Every row gives one point. Examples show where two turns around zero, p and q, send a point. Where does a point land after both, in the order given? Backwards means that the second turn is done in reverse. Each puzzle has new turns, and all numbers are rounded.
(in the rows, 128 means zero)

Turn p:
[ 94 115] -> [ 92 130]
[109 109] -> [103 118]
[121 141] -> [127 143]
[188 147] -> [191 121]
Turn q:
[154 136] -> [155 125]
[155 112] -> [146 102]
[ 74 135] -> [ 82 156]
Where do these land?
q, then p: [ 87 175] -> [135 190]
p, then q backwards: [137 130] -> [137 130]
q, then p: [160 103] -> [131  88]
q, then p: [128 104] -> [110 112]

Turn p:
[120  82 133] -> [169 122 106]
[ 77 141 115] -> [99 97 95]
[133 159 141] -> [107 121 154]
[183 130 123] -> [138 173 159]
Turn q:
[ 97  72 113] -> [137 124 193]
[149 156 161] -> [134 152  87]
[ 99 177 138] -> [ 78 147 105]
[156 113 125] -> [157 116 123]
[140 122 103] -> [134 100 131]
Where do these land?
p, then q backwards: [160 129 107] -> [111 124 162]
q, then p: [144 155 135] -> [114 146 106]
q, then p: [171  90 136] -> [149 171 161]
p, then q backwards: [ 76 104 138] -> [173 148  97]
p, then q: [ 90 162 125] -> [114 132 177]

Turn p:
[108 120 133 137] -> [132 110 143 125]
[139 163 127 127] -> [ 96 137 113 132]
[155 165  88 153] -> [100 132  97 178]
[134 139 166 148] -> [103 143 162 125]
[151  94 155 125] -> [154 160 153 120]
[80 86 98 77] -> [184  84  99  87]
Turn q:
[141 141 110 152] -> [125 116 129  95]
[132 106 126 153] -> [154 110 119 120]
[128 120 131  31] -> [ 69 137 124 205]
[137 140 150 174] -> [162 127 155  97]
[103 133 124 129] -> [130 149 114 124]
Where do these land?
p, then q: [105  81 173 177] -> [173 128 189 165]
q, then p: [150 158 128 103] -> [119 104 154 102]
p, then q: [143 145 101 132] -> [131 126 107  99]
q, then p backwards: [ 93 121 141 142] -> [156 106 121 110]
p, then q: [149 135  97  86] -> [ 86 112 105 102]

Turn p:
[137 177 155 149 141 126] -> [118 134 143 166 135  84]
[ 98 179 102  78 117 115] -> [ 92 157 167 126 180 152]
[ 94  71 105 164 113 120] -> [150  87 137 117  84 175]
[131 142 179 142 133 157] -> [128 140 138 126 103  73]
[143 137 116 140  89 111] -> [116 147 118 159 113 153]
[155  90 146  87 179 124] -> [129 102  80  80 157 102]
[138 101  93 136 124 143] -> [164 129 114 122 124 157]
Turn q:
[124 125  89 130 173 132] -> [157 154  96 100 129 111]
[111  92 165 116 109 124] -> [ 99  90 123 125 130 162]
[118 151  87 154 137  78] -> [145 187 139 119 166 136]
[105 122 113  95 128  85] -> [157 123 138 104 160 162]
[108 111  83 167  95 163] -> [112 176 128 119  70 151]
[195 127 161  98 121 150] -> [113  74 158 127 117  75]
[154 163 163 100 134 146] -> [144  88 140 162 130  94]
[110 133 163 163 127 146] -> [ 98 131 103 168 122 134]
Where do these land?
p, then q: [ 76 110 108  93 161  98] -> [134  72  76 103 117 136]
p, then q backwards: [ 78 118 122 111  90 136] -> [127 100 100 128  76 117]
q, then p backwards: [146 124 164 184 108 105] -> [124 179 146 101 110  87]
q, then p backwards: [162 131 153 157 169 169] -> [170 137 188 138 143 115]
q, then p backwards: [150 158 127  97 167  99] -> [137 143 116 127 188 153]
p, then q backwards: [126  80  93 131 106 150] -> [ 83 111  91 101 122 136]
q, then p: [131 142 160 105 122 133] -> [142 104 111 124 101 128]
p, then q: [155 162  97 145 101 135] -> [119 165 126 164 121  95]

Turn p:
[103 114 147 107  94 157 117  67] -> [131  83 123 192 112 158 118 121]
[174 153 170  93  92 114 151  74] -> [138  37 140 132 172 134 123 120]
[153  84 141 104 164 101 111 150] -> [106 138 179  93 111 132 126  92]
[111 159  87 133 102  89  91 147] -> [188 148  94  96 112 134 107 126]
[142 109 139 135 165 100  90 123] -> [134 126 171 102  87 120 133 123]
[137 156 157 167 169 152 136 150] -> [125 151 153 132 144  88 169 164]
[100 142  97 148 168 146 139 109] -> [113 150 123 138 110 130 117 187]
[103 103 155 137  99  80 114 133] -> [148 120 125 134 103  93 100  80]
[133 124 117  81 106 138 139 155] -> [124 141 122 125 164 163 118  98]
[ 98 122 100 160 163 165 159 150] -> [ 88 182 111 142 125 117 135 167]
[154 141  99 142  87 165 161 150] -> [113 132  70 123 168 140 161 130]
Turn q:
[129 109 115  84 124  63 157  97] -> [159 147  60 155  97 147 130 106]
[171  84 121  85 132  95 149  61] -> [154  92  46 161 126 132 125  84]
[102 153 152 115 156 150 102 147] -> [ 95 129 139 116 128 122 160 172]
[126 138  78 138  87 142 121 118] -> [139 141 151 136 113  80 105 100]
[170  82 126  81 121  84 149 131] -> [120 138  71 160 133 166 124  78]
[149 153 112 119  94 150 132 126] -> [134 140 147 156 147  95 129 112]
[127 164 117 175 160 148 120 154] -> [116 122 173 124 135 126  96 177]
[ 92 119 146 150 149 164 147 151] -> [122 106 175 110 113 155 150 144]
[112 145 181 164 131 131 126 141] -> [143 132 151  89 157 149 144 161]
[103 134 131 168 128 154  77 154] -> [ 97 132 167  75 132 107 117 147]
Where do these land?
q, then p: [110 142 162 156 117 132 168 161] -> [118 124 159 148 174 121 168 134]
q, then p: [150  80 108  62  87 133 153 104] -> [100  68  81 133  90 122 112 174]
p, then q: [118 103 150 125 121 127 115 136] -> [159 121 120 114 137 117 128 128]
q, then p: [157 166 146 142 181 113 100 111] -> [126 199 138  93 113 134 133 114]
p, then q: [168 127  79 119 163 113 173 103] -> [ 69 145 135 124  83 134 176 121]
q, then p: [146  84 121  93 133 131 131 178] -> [126 130 108 191 109 130 118 164]
q, then p: [ 81 148  95  89  97 110  74 132] -> [183 115  91 111 159 116  68 132]
p, then q: [103 153 123 148 157 148 127  97] -> [111 161 163 115 144 153 112 125]
q, then p: [107 107 160 143 107  98  84 135] -> [139 130 145 126 160 179  93 141]
q, then p: [161 132 167 156 113 137 162 134] -> [ 97 126 175 127 128 128 163 151]
p, then q backwards: [108 165  95 176 133 165 120 116] -> [104 177 144  97 161  94 132 109]

Turn p:
[168 118 171 169  70 156  93 113 104] -> [164  72 175 103 168 157 129  88 137]
[ 94 137 105 155 130 111 137 164 143] -> [157 151 119 144 102 129 117 146  88]
[143 163 151 146 163  85 133  87 143] -> [ 82  90 143 108  87 102 107 135 113]
[112  96  98  86  97  92  96 109 136] -> [140 137 147 154  98 139 166 157 183]
[181 139 120  80 116 136 149  97  93] -> [ 66 120 125 124 147 156 168  98 153]
[ 97 110 154 121 158 161  83 162 149] -> [161 160 133 132 157  99  74 142 154]
[109 127 118  73 137 162 155 159  67] -> [ 99 184 102 128 189 156 150 149 127]
[123 131 113 148 155 134 100 119 147] -> [142 133 120 109 100 120  97 125 142]
[ 99 165  97 123 123 113 163 100 158] -> [109 106  83 156  86 139 129 153 113]
[ 90  78 127 164 113 161 128 122 134] -> [196 116 101 111 146 114 139 141 133]
[176 133 160 108 109 126 137 177 129] -> [111 140 167 164 163 123 132  85 110]
[145 139 120 162 167  98 163 127 134] -> [107 129 120 106  92  99 130 116  83]
Turn q:
[139 143 157 129 160  96 114  92 146] -> [ 77 146 153 126 137 141 151 149 143]
[141 165  95 107 158 177 109 137 126] -> [135  74 114 114 164 125 155  98 151]
[145 147  88 128 146  88 118 137 171] -> [ 86 100 150 119 134  90 148 131  93]
[164  99  90  96  74 173 141  92 159] -> [150  64 125 160 103  90  91 162 170]
[ 84 132 151 163 158 100 104 146  83] -> [136 192 126 100 165 155 140 115  98]
[ 74 107 173  91 111 148 146 103 162] -> [112 159 126 198 125 131  90 106 166]
[165  83 124 139 136 110 167 131 139] -> [136 116 134 156  88 136 146 168  98]
[123 165 159 143 145 175  94 151  86] -> [143 128 104  84 161 182 129  91 150]
[120 129 133 109 107 102 165 113 109] -> [139 161 132 135  91 104 137 128 143]
[125 146 147 160  97 140 150 116 144] -> [105 136  88 121 103 130 102 136 138]
[104  82  95 157 168 125 128 138 106] -> [164 142 116 147 167 130 150 151  80]
[150 138 125 114  75 101 101 179 105] -> [153 121 167  76  97 120  95 100 108]
Where do these land?
q, then p: [ 74 125  93 107 130 138 173 175 130] -> [111  93 135  74  80 150 166 119 117]
p, then q: [162  89 166 129 101 102 139  93 114] -> [124 161 138 188  90 145 143 144 121]
p, then q: [119 137 128  94 146 135 144 152 162] -> [108 142 111  95 152 110 127 135 100]
q, then p: [170 127 132 158  90 191 107 108 143] -> [181 177 128 148 125 116 125 106 182]
p, then q: [ 99  95 124 146  88 170  75 116 117] -> [110  50 147 145 114 161 140 140 131]
p, then q: [152  98  93 144 151  74 128 167 141] -> [112 162 122  84  72 110 120 125 162]
p, then q: [115 113 156 124 116 119 102 115 174] -> [104 125 152 127 116 147 104 157  91]
p, then q backwards: [144 202 155 129 158 177 158 178 108] -> [ 65 126 149 181 129 128  81 169 177]
q, then p: [133  98  86 118 140 115  89  99 111] -> [103 157 161 125 138  81 117 115 104]
q, then p: [100 117 133 133 150 130 132  87 104] -> [112 140 111 136 107 123  97 109  94]
p, then q: [147 166 115 103 149  78 120 137 117] -> [124 169 103 119 132 129  86  91 144]
p, then q backwards: [123 170 152 151 118 108 169 109 116] -> [161 121 110 160 145 122 122 157 172]

Turn p:
[135 143 132 153 145 114  31 167 161 142 122] -> [132 151 135 175 139 202  93 103  86  87 124]
[113 125 165 131 116 150 153 101 136 140 131] -> [118 145 148 136 135 114 159 139 153 151 150]
[111 103 131 138 115 149 146 165 108 120 139] -> [130 110 113 123 121 149 143 169 155 128 115]
[150 120 116  92 129 159 130 160 112 144 135] -> [148 138 116 100 129 150 108 151 127 162 105]
[129 151 131 127 117 109 151 150 106 121 135] -> [124 119 122 130  86 114 120 149 125 129 122]
[131 142 132 154 139 124 126  90 121  96 127] -> [152 118 142 140 129  97 149 112 123 102 143]
[113 125 120 116 121 113 124 139 158 123 142] -> [ 95 127 140 116 135 136 119 134 118 112 122]
[119 146 112 146 131 143 136 123 147 132 144] -> [120 127 126 135 144 120 146 145  99 126 134]
[120 125 117 150 127 113 124 118 117 132  97] -> [126 107 109 145 123 127 136  99 131 126 135]
[127 127 119 116 112 146 122 142 118 135 127] -> [132 122 129 124 126 145 130 135 126 148 109]
[145 132 132 117 123 108 124  34 126 120 133] -> [137 142 164 132 150  59 138  74 135 129 124]
[135 106 135 134 138 109 159 104 127 140 136] -> [117 137 112 127 140  91 124 127 154 127 139]
[124 131 113  70 161 131 123 138 113 132 130] -> [136 157 115  73 114 138 120 116 116 135 110]
[140 114 135 149 118 125 141 161 144 115  96] -> [125  92 122 136 124 150 107 139 141 128 159]
Turn q:
[106  97 150 123 113  96 144 144 123 115 107] -> [144 137 134 155 178 128 121 135 112 112 115]
[128 101 157 136 160  99 140 144 124 142 111] -> [160 142 111 157 157 125 132 154 148 138 120]
[135 151 142 159 130 115 144 143 124 151 159] -> [115 135 109 150 126 149 134 115 167 122 153]
[135 162 106  96 111 169 112 132 161 102 135] -> [ 93  76 144 100 104 126 127 124  97 140 141]
[107 109 103 137 116 120 116 153 143 164 110] -> [106 136  97 127 150 128 103 122 129 142  90]
[166 111 128 142 156 149 100 149 150 102 157] -> [113 120 103 136  97  91 123 167 121 133 166]
[152  93 157 155 114 146 135 144  93  93 133] -> [130 154 144 126 142 109 113 167 134  83 164]
[139 137 167 140 118 141  95  99 106 136 130] -> [144 156 122  99 110 164 139 146 120 116 149]
[144 145 122  94 123 119 135 121 119 114 112] -> [156  97 148 120 123 131 120 118 121 122 125]
[ 99 139 122 119 146 131 126 129 117 130 128] -> [127 121 124 119 134 123 158 120 133 127 110]
[120 147 110 121 109 121 124 114 109 102 150] -> [124 121 139 123 111 124 139  97 112  95 133]
[147 148 120 144 132 124 148 108 162 120  97] -> [124 117 160 155 101 147 114 140 133 150 112]
[ 98 127  98  91 140 123 147  95 143 163 137] -> [136 131 135 118 133 118 146  75 125 176 104]
[116 124 109 135 123 141 127 117 118 157 125] -> [118 148 125 106 127 129 124 113 141 137 110]
Where do these land?
p, then q: [141 137 153 128 115 122 122 158 117 139 104] -> [ 96 145 115 107 121 145 109 130 121 130 141]
p, then q: [119 113 139  74 128 120 114 101 164  50 125] -> [180 113 151 125 156 135 166 146  71 143 175]
q, then p: [138 127  73 123 129 133 137 132 128 154 171] -> [ 86 133 146 137 148  99 134  85 121 122 108]
q, then p: [121 119 136 102 126 145 183 119 108 148 141] -> [121 183 141 121 141 103 118 124 128 122 159]
q, then p: [119 124 146 125 136 112 147 166 179 140 171] -> [109 143  76 149 164 111 156 141 119 103 117]
q, then p: [144 124 145 147 164 125 125 155 117 153 103] -> [115 113 115 123 148 158  95 142  98 129 145]
p, then q backwards: [146 125 116 149 111 126 125  99 121 135 124] -> [121 116 115 110 141 105 151 141 138 124 132]
p, then q: [130 167 134 139 121 132 113 120 148  98 115] -> [143 157 136 125 138 131 135 135 132 101 166]
q, then p: [125 110 121 149 128 153 110 130 110 120 106] -> [120 119 138 111  92 152 118 125 117 125 130]
p, then q: [120 140 152 135 129 128 108 119 117 147 149] -> [114 120 142 140 116 158 131 135 147 116 125]
q, then p: [120 133 119 133 119 113 132 114 106 104 130] -> [144 112 149 130 115 112 132 125 139 119 141]
p, then q: [114 117 103 132 131 127 120 125 120 148  98] -> [125 149 145 114 115 112 128 113 132 146 107]
